Each row of a before or after table is a point. One or more steps were done to the points. Then noise was added and the rows were shuffled. The steps act on how far a point lies along the listed directions, d1 being the first. Write out the steps. A step turns or swaps two directions, mirrors them in a line or flattens them onto one, adds a multiple of one to another, or multiplies one. Angles are multiples of 10 degrees, from the lower direction toward the higher: turns from -170 to 170, lines from 10 to 170 but not 90. Use the fewest steps. Two steps may share a direction if one is a turn and the other turns, adds or multiplies; they go together, in the order done. Otherwise the lowest direction goes first.

Directions:
(1): [ 41 -24]
(2): [24 41]
Before, 13 rows:
[[ 17  27]
 [-20  39]
 [-31 -48]
 [-22 -16]
 [ 18  -8]
 [-42 -54]
 [ 35   3]
 [ 72   3]
 [-29  -2]
 [ -7 -51]
 [ 10  -4]
 [-13  49]
 [-45 -46]]
After:
[[-25  24]
 [ -2  18]
 [ -2   9]
 [ 57   6]
 [ 63  -5]
 [ 44  28]
 [-28 -41]
 [ 68   2]
 [ 20 -21]
 [-35  -2]
 [-16 -40]
 [-48  56]
 [ 25  -6]]
Steps: turn d1 and d2 by 130 degrees

Directions:
(1): [ 38  47 -28 -46   4  -8]
(2): [-12  41 -21  48 -25 -37]
(3): [-44 -21 -62 -20   2  -2]
(4): [-10  15   1  -9 -61  50]
Before (13 x 6):
[[-32 -16 -15   3 -37  20]
 [ 49  25  21 -38  32   4]
 [ 42  20  14 -15  19  -5]
 [ 41  16   4 -19  18 -14]
 [-31  30  41  52 -11 -21]
 [-46 -25   5 -22 -41  40]
 [-33   2 -10  75 -27 -23]
 [-25  -3 -33 -19   0   7]
 [-15  -4  14  88 -39 -17]
 [ 54  45  16 -11 -15 -18]
 [-16  -1   2  -7 -33  31]
 [ 37  16  14 -13  -2  -7]
 [  1  14 -21   7 -41  31]]
After:
[[-32   0 -10  74 -26 -20]
 [-44 -32   8 -32 -37  46]
 [-22 -13 -27 -32   7  18]
 [-16  -3   4  -9 -31  34]
 [-34  38  34  64 -17 -29]
 [ 39  22   0 -12  14 -20]
 [ 46  34  14 -26  27  -4]
 [-28 -23 -10  -6 -32  28]
 [ 49  58   9   3 -23 -31]
 [ 34  24   9  -2  -7 -17]
 [-18   3  12  95 -43 -22]
 [  2  12 -20   6 -39  32]
 [ 39  27  10  -3  14 -12]]
Steps: add -0.5 times d3 to d2

Directions:
(1): [-43 -37 -66  -6   7 -20  -9  29 -30]
(2): [ -2  27 -17 -59  27 -34 -22   2  55]
(3): [-21 -44  20 -44 -68   5  11 -10  20]
(4): [ 17  14  24  13 -30 -46   2  76  -1]
(5): [ 18  15 -56  43 -41 -14  20 -21  42]
(6): [-15   8 -11   7  -3  73 -19  49  37]
Before:
[[ 10  14  -4  10 -17 -42 -12  44  31]
 [-33 -10  -1  -5  -8 -30  -1  78 -67]
 [ -7  44  24 -26  47 -32 -28  63  12]
 [-25 -15 -33  30  73  24 -25 -18 -59]
 [-31 -71 -35  11  -2  28  35 -61 -52]
 [-13  13 -48  15  17   9 -62  70  -6]
 [-28  -1 -54 -42  55  20 -31  49 -17]
 [ 54  56 -15  47  53  30   3 -31  13]
 [ 41 -24  18  21 -53   3  32 -50   0]
 [  8  15  -3  49  -6  43  13 -30  -1]
 [ 45  43 -13   7  18   0  11 -46  32]
 [-30 -72  -5 -17  -2  42  -6  22 -34]]
After:
[[-12  22  22 -34   5 -35 -10  67 -23]
 [ 45  44 -35  44  57   9   5 -32  -8]
 [  4 -12 -10  45 -32 -33   2  46 -13]
 [ -6  17 -22 -10  92   8 -31 -29 -15]
 [ 23  19 -38  38   6  40   9 -17   6]
 [ 11  -7 -31 -38 -27   8  -3  -5  65]
 [  2  28 -33  -8  18 -25  -2 -39  22]
 [  4  -6 -26  34   9 -61 -28  11 -68]
 [-44 -33 -64 -71  37  21  -6 -31  46]
 [  4 -13  -1   7  32  -3   5  -5 -82]
 [ 22  27  82  49  10   8   9  38 -52]
 [ -4 -42  18 -61  16 -20  -7 -25  -4]]
Steps: add 1 times d5 to d1; turn d2 and d6 by 170 degrees
